Every row gives one point. A path goes straight from each point to the next, and from the last back to the first. The post is the endless flat space through its rows: a point in 2 columns, a line in 3, a plane in 4, and so on, so that a path can go around it. How many times does the path go around the post? Going back the other way cancels.

Post (1 x 2):
0 11
Path (19 x 2):
-24 24
-73 37
-28 68
54 64
61 -6
35 -38
63 23
17 62
-44 40
-14 -4
-2 -45
28 -2
47 71
-20 39
-77 29
-17 -31
17 -8
57 52
17 79
Times around: 2

Post (5 x 6):
-2 4 22 20 -39 -27
-12 -4 -14 -13 -51 8
-11 -12 -95 -22 55 7
-29 6 22 -27 -25 51
2 0 -6 40 -38 7
Path (9 x 6):
-52 -47 -53 2 -70 41
-26 23 -9 19 -10 -43
-2 16 -18 12 -12 0
7 2 -13 -21 -46 19
30 21 -34 17 14 24
-26 32 30 -18 -25 -18
-51 12 12 16 -51 7
-28 -34 -21 25 -42 35
-1 -27 -28 2 16 -24
Times around: 0

Post (8 x 9):
8 -6 -52 -10 87 43 -35 95 -52
25 8 -6 21 -37 -55 -69 33 37
24 10 16 70 -14 -34 -19 -9 37
-13 -17 -91 30 34 48 -39 83 -77
-17 -29 -36 -26 -38 -18 45 -46 19
24 -12 -17 20 3 -11 -74 -23 -5
9 -19 10 -2 -36 -56 11 -27 -34
-7 -5 23 -12 -58 13 4 -16 1
Path (29 x 9):
2 -52 -11 -44 0 -30 -6 85 -18
47 -10 35 9 -39 -76 -13 23 -10
34 38 -92 3 -18 -8 -51 53 -19
-25 26 -23 30 -28 24 4 3 16
-39 0 -17 -12 41 -4 -25 32 1
0 -25 -16 19 4 16 -44 13 -29
22 -53 -20 9 -10 -53 -18 0 25
57 -17 -20 -11 13 -20 19 27 -34
44 26 -36 33 -8 28 -29 17 -46
11 -3 7 -70 35 -18 -8 -35 -6
-49 8 -8 35 24 -9 9 7 -9
-24 -37 26 -6 16 20 -44 -1 1
38 -14 5 -28 -6 -47 -58 59 11
65 -38 -36 -30 3 25 -22 -13 -41
23 24 -36 -37 18 24 12 4 -53
-21 23 -74 27 -34 -27 -58 16 4
-21 -5 32 -29 -41 -6 -4 44 -50
-15 -38 0 42 -21 3 -33 -22 8
23 -32 -22 33 3 8 12 -3 8
56 -1 -40 45 -5 6 -14 37 -6
19 39 -19 2 4 5 -32 -1 -3
-8 9 -36 17 -8 17 -60 12 4
-10 -19 6 -10 58 -53 -29 35 53
16 -28 -45 -10 29 -29 -29 40 47
45 -33 -23 -9 -53 -23 -38 71 -41
20 -10 -14 5 -13 6 -7 6 -40
10 30 -32 -23 14 -15 -36 35 0
12 -26 -38 20 55 -33 -49 -47 -37
-23 -28 -15 52 -11 -16 6 -12 -4
Times around: 5

Post (11 x 12):
26 -4 -2 -42 52 49 -5 14 7 -11 15 -6
33 13 -27 -24 -7 -23 7 -17 -35 -46 36 37
0 2 4 -12 44 1 -4 -8 41 -28 -22 -29
-23 18 37 27 9 19 30 -14 -21 -12 17 0
-27 28 -23 35 9 9 17 -14 21 31 46 6
-5 13 8 -7 -50 5 6 -23 -12 18 14 -12
8 -23 -31 -22 -32 39 20 28 -63 7 -19 -6
-5 65 -23 -29 13 -7 -37 -39 12 22 -14 -14
-28 5 23 -8 -32 27 -29 15 -20 -22 -16 -30
1 -1 -4 54 -29 8 -16 -29 0 37 -33 -7
9 -8 -18 -22 -32 19 36 -36 -20 -41 30 51
Path (9 x 12):
-26 42 -6 -48 -41 22 18 4 -77 -11 17 36
-23 52 -11 -22 -8 -15 12 -9 -26 -57 -6 37
-6 16 -7 2 -64 -19 10 29 -49 -52 -27 -13
-7 49 -2 13 -10 -18 23 -57 -21 11 -22 -9
9 1 -49 44 6 -24 -28 14 -41 4 4 -23
-43 1 10 20 16 4 -7 -28 26 -57 30 21
-24 29 -12 2 5 41 23 -21 -95 -14 -9 12
-14 60 -5 42 -13 6 -40 2 16 18 24 -25
2 13 -5 18 -28 38 17 16 -36 -6 -31 18
Times around: 0

Post (17 x 18):
-19 -33 -15 -35 12 26 13 -31 15 0 -36 -72 -2 -21 29 25 -63 -74
-40 81 42 70 19 43 64 -2 9 -34 31 47 -5 40 -30 21 -8 -40
-27 -44 -10 28 1 -26 -51 -22 -85 -2 56 21 82 10 -62 -21 -30 -62
-59 7 10 15 25 -28 29 -21 -8 -12 -40 20 70 -95 10 -24 -26 51
12 -22 -55 2 -12 31 -43 18 -10 40 -2 -55 -5 72 -19 -9 -11 47
-3 -38 -44 22 19 -10 -48 -19 2 26 -4 37 -55 4 13 -18 19 21
22 -20 21 -30 8 24 -2 13 40 1 18 -1 37 17 40 37 3 22
-21 -5 -21 -22 10 6 37 -23 19 -16 27 15 27 -16 -16 -56 -4 -22
-12 -41 -9 18 -3 -13 -3 -12 -30 -18 4 -36 37 -11 36 -52 5 31
7 0 -18 -5 2 21 -8 -24 27 -10 48 -38 -36 8 3 -24 -46 51
7 -41 -63 25 -25 -23 -46 41 25 20 17 -37 -21 -21 -27 -16 -13 -8
-5 -26 -8 -5 6 17 21 -35 -1 57 49 -71 4 5 -8 -4 -31 -13
-42 -15 1 -53 -24 -20 -21 45 -66 37 21 -18 -29 -54 -43 22 -19 -14
-4 -8 41 21 28 -51 -20 -16 -24 -3 -37 11 20 -1 -32 -22 -3 -7
-14 -9 35 19 3 66 -32 33 3 29 -18 -42 4 10 -1 -35 -36 33
-3 30 14 50 53 42 -13 2 -38 -63 57 10 59 14 -63 -4 44 -15
-2 -28 13 -24 -39 20 29 -66 50 -37 -12 -20 2 -72 10 16 20 3
Path (11 x 18):
33 22 29 34 18 46 -21 -54 -3 3 12 -49 -30 -4 -19 20 -10 -16
-20 16 -17 26 -2 46 20 16 19 -14 39 -30 41 9 -10 -27 11 -15
-30 -14 -5 30 -45 15 25 -32 28 15 19 -44 46 -29 -22 19 2 -4
-28 14 22 15 5 57 31 -29 21 -20 9 -34 1 23 -33 16 -28 -35
-24 -33 -32 33 -9 55 5 -27 7 1 -5 -1 14 0 -14 -5 -18 74
14 3 -13 -10 32 28 11 16 -44 -19 -26 -1 32 28 -7 -37 -28 16
-20 9 1 -11 33 70 12 -17 -3 6 -7 2 30 -43 -18 -43 10 3
-17 51 -2 34 -5 -3 -12 -18 35 -31 -36 26 -5 -14 -57 -34 -2 -40
-33 -15 -33 -33 -41 9 -43 19 26 -1 -22 -6 3 -22 -30 -44 40 12
9 -1 -7 24 26 -59 -80 -44 -5 37 42 -49 -33 63 -53 9 6 23
-23 -15 8 7 27 -24 -28 -8 -63 56 -32 -34 30 35 50 -40 -20 -34
Times around: 1
